Each row is a point. Before rounding, the points of a table are all equally far from one centre. They may lie mostly on one side of it. Where is the centre, to within rounding?

Points (9 x 3):
[[-33  -8  13]
 [-52  -4 -30]
 [ 30  25 -51]
 [-14 -17 -81]
 [ 32 -18 -74]
 [-17  20 -66]
 [-28  31 -30]
 [-28 -60 -39]
 [-22  11  13]]
Centre: [  1 -15 -29]

Points, 13 rows:
[[-56 -50  -8 -66 -55  16 -10  21  26]
 [ 50 -17 -26  31 -14   5  22 -31 -66]
 [  7 -22 -21 -62 -64  22  14  -8 -60]
 [ 32 -18  29  12   6 -30  -2  14 -55]
 [-35 -49 -36   1 -39  61 -46 -28 -14]
 [-44 -68 -81 -21  15  27  24 -18  55]
 [ 20 -61 -19 -64 -28  66  10  23  43]
 [ 38  -7 -61  -8  -5  33   0 -80  40]
 [-34  16  29 -57  -7  32  16  30   3]
 [-47 -60   2 -15 -25  21 -62 -55   9]
 [-70 -26  -8 -44 -20 -33 -30  12  -3]
 [-51  18   5 -57 -23  -2  38 -59 -25]
 [-10 -25  35   6  49   2 -12  -1 -51]]
Centre: [ -2 -39 -11 -15  -8   5  19 -21   7]

Points, 21 rows:
[[ 21 -24 -79 -29 -36  44   3  60  31 -33   2   4  10  27]
 [ 10 -15  33 -20   0 -41 -42 -30   0  54 -17  25 -47  12]
 [-13  -1  -7  18  57  23  35  51 -11   4  23   8 -15 -22]
 [ 21 -26 -43 -64 -20  34  14  33   8  22 -68  74  -3  42]
 [ 48 -17 -32 -33  20 -13  29  76 -16  22  -1   1  36 -30]
 [ 49  -2 -39  39  -7  17 -25  70  53  13 -19  47  26  59]
 [ 83 -59 -15  11   1   0   4  10  38   0 -96  14 -42  24]
 [ 61 -51 -44  26  37 -45 -62  25   3 -12  34  41 -53 -43]
 [ 14 -44  39 -19 -18  26 -19   9   8  -7  57  -2   6 -31]
 [ 34  24  11 -27  56   1 -14  93   2  -3  -9  32 -18  -9]
 [ 53 -36 -53 -18  14 -20  26  63  25  49 -54  70  38 -57]
 [  3 -33  -1   9 -72  42  -9  55  28  23  23  45   0  28]
 [-38 -30  -7   4  -3  40 -17  67  48 -22  15   2 -16 -72]
 [ 90 -39 -46   5 -21  77 -45 -16  38   9  16   9   3 -31]
 [ 32   1 -34 -36  64  -4  20  22   9   5 -22 -25 -67   5]
 [ 55 -20 -81 -33  37 -12   8  23  -9  -5 -47 -27   1 -45]
 [ 61 -11 -44  19  17   4  10  24 -37 -32   3  36 -12  43]
 [ 19  -7   6 -34  51   9   7  97  67   0 -26  31 -25  23]
 [ 40  19 -61  -2  58  22  34  19  11 -31 -62  48 -17 -38]
 [ 36 -31 -27   3 -10 -57  11  19  39 -56   2   8 -66   1]
 [ 54 -95 -49 -27  10  10 -64  23  27  33 -66  -3 -32  34]]
Centre: [ 24 -34 -29  -6   8   8 -20  19  33  13 -17  37 -15 -17]

Points (29 x 24):
[[-56 -35 -41  41 -66 -36 -59 -51 -57  24  -9  -4  19  40 -22  33  -5 -15
   -3 -16 -44 -69 -13   2]
 [ -6 -33 -56  17 -35   5 -41  -5 -50  25 -43  28 -17 -28 -41  17  22 -60
   36 -22 -44 -17 -46  21]
 [-22   4 -71  28   0  35 -55 -19 -76  17  -7  39  19 -12 -25   8  -6 -64
  -11 -46  -8 -41  -3 -24]
 [-50  67 -28  -7  18   4 -16 -18 -38  27 -16  13  46 -63 -32  19  50 -35
   17   1  25 -19 -15 -46]
 [-32  34 -80  14 -31 -17 -40 -41 -61  -1 -17  22 -40 -63 -11  29  27 -23
    8 -30 -13  -6  -9 -30]
 [  4   3 -26 -23   3 -10 -40 -46 -69  19   9  -7 -14 -15 -76 -26  35 -13
   15 -19 -12 -21 -38 -71]
 [-35   0 -89  12 -51  14 -53 -48 -56   4  14  16  16 -48 -18  20 -25 -28
   24 -15 -19 -57   2 -19]
 [  1  51 -32  -9 -10 -59 -23 -72 -21  49  37  22 -30  -8 -19  44  34 -54
    7 -19 -19 -26   7 -33]
 [-22 -23 -41   7 -81  -7 -55 -53 -61   1   2  44  -6 -11 -13  18  39 -55
   15  -3 -28 -48   7 -15]
 [  2  41 -68  37 -26 -31 -33 -90 -53  -3   4  51 -21 -27 -18  28 -42 -42
   17 -24   6 -29 -58  -7]
 [ 16  55 -16  49 -12 -21   0 -10 -67  -9  -6  82   1   9 -46  -2  25  14
   16 -47 -10 -53 -48 -36]
 [ -6  48 -26  23  -8 -37 -70 -52 -93  49   7  50 -32  15 -22  70  -9 -27
   27   3 -16  -7 -23 -14]
 [-41  -4 -41  44 -56  10 -60 -64 -28  56 -45   1  -4 -46 -49  37   9 -45
  -34 -28 -54 -27  -2 -18]
 [-44  34 -26  62 -29 -10 -22 -61 -56  71 -39   9 -35 -10 -41  65   3 -61
   17 -19 -10 -54 -23 -11]
 [-31  13 -45  64 -57 -18 -10 -89 -40  32  23   2  -6 -20  11  34  -9 -34
   -6 -75  17   0 -39 -16]
 [-18  -7 -48  33 -35 -31 -45  17 -73  41 -12  13 -47 -25 -30  37 -15 -36
    2 -39   2 -32 -49  19]
 [-45  21 -62   0   4  -5 -20 -65 -22  39 -52  22  -5  10 -12  62  47   1
    7 -58  -9 -42  23  -7]
 [-48  38 -93 -13 -18 -19 -47 -38 -16  12   0  56  41   2   7   0 -13 -54
   36  28 -49 -21  -4 -24]
 [ 14  39 -57  13   7  -2 -45 -64 -57  24 -38  46   2 -77 -18  63 -25  13
   -4  -5 -11  15 -35 -19]
 [-44  59 -77  19 -15 -30 -30 -25 -87  45 -26  43  11  -7   0  48  22 -41
   -1  -7 -33 -31  -8 -13]
 [ -8  76 -31  29  26 -30 -49 -67 -70  51 -18  72 -16 -13 -24  30  -4 -12
   46  11 -40 -14  -6  10]
 [-17  29 -36  40 -41 -22 -53 -39 -75  20   8  54  42  -6  -2  55  18 -38
    5 -36 -54 -43 -12 -68]
 [-35  50 -53  50 -25 -31 -48 -39 -21 -18 -19  80  -7 -44 -59  39 -61  15
   12 -39 -28 -24  -5 -42]
 [-23  -1 -51  11   0  -5 -40 -67 -59  15  17  -2 -12  32 -11   4   2 -31
   51   1 -23 -70  42 -32]
 [-12  34 -40  36 -63 -35 -24 -59 -53 -44  -9 -11 -42 -47 -21  31 -22 -45
  -34 -11 -38   4  -7 -11]
 [-34   7 -36  67 -32 -25 -40 -26 -96  23   7   0 -15 -60 -40  26 -15 -34
    7 -15 -21 -38  12   7]
 [ -7  -4 -78  20 -48 -94 -23 -64  13  15 -39  33  15 -41  -4  15   9  19
   23  -9 -18 -47 -22 -22]
 [-32 -21 -56  61 -42 -28   2 -38 -58   6   5  73 -17  30  -6  22 -11 -25
   -5 -46  13 -54 -18 -26]
 [-47  64 -10  16 -10 -17 -33 -67 -64  55 -14  33  22  45   3  56 -10 -70
   77  17   5  14   3 -27]]
Centre: [-11  24   6  13 -32 -18 -20 -31 -19  23 -34  15  19   5 -16   3 -26  -9
  12 -13  -8  -5  -7 -19]
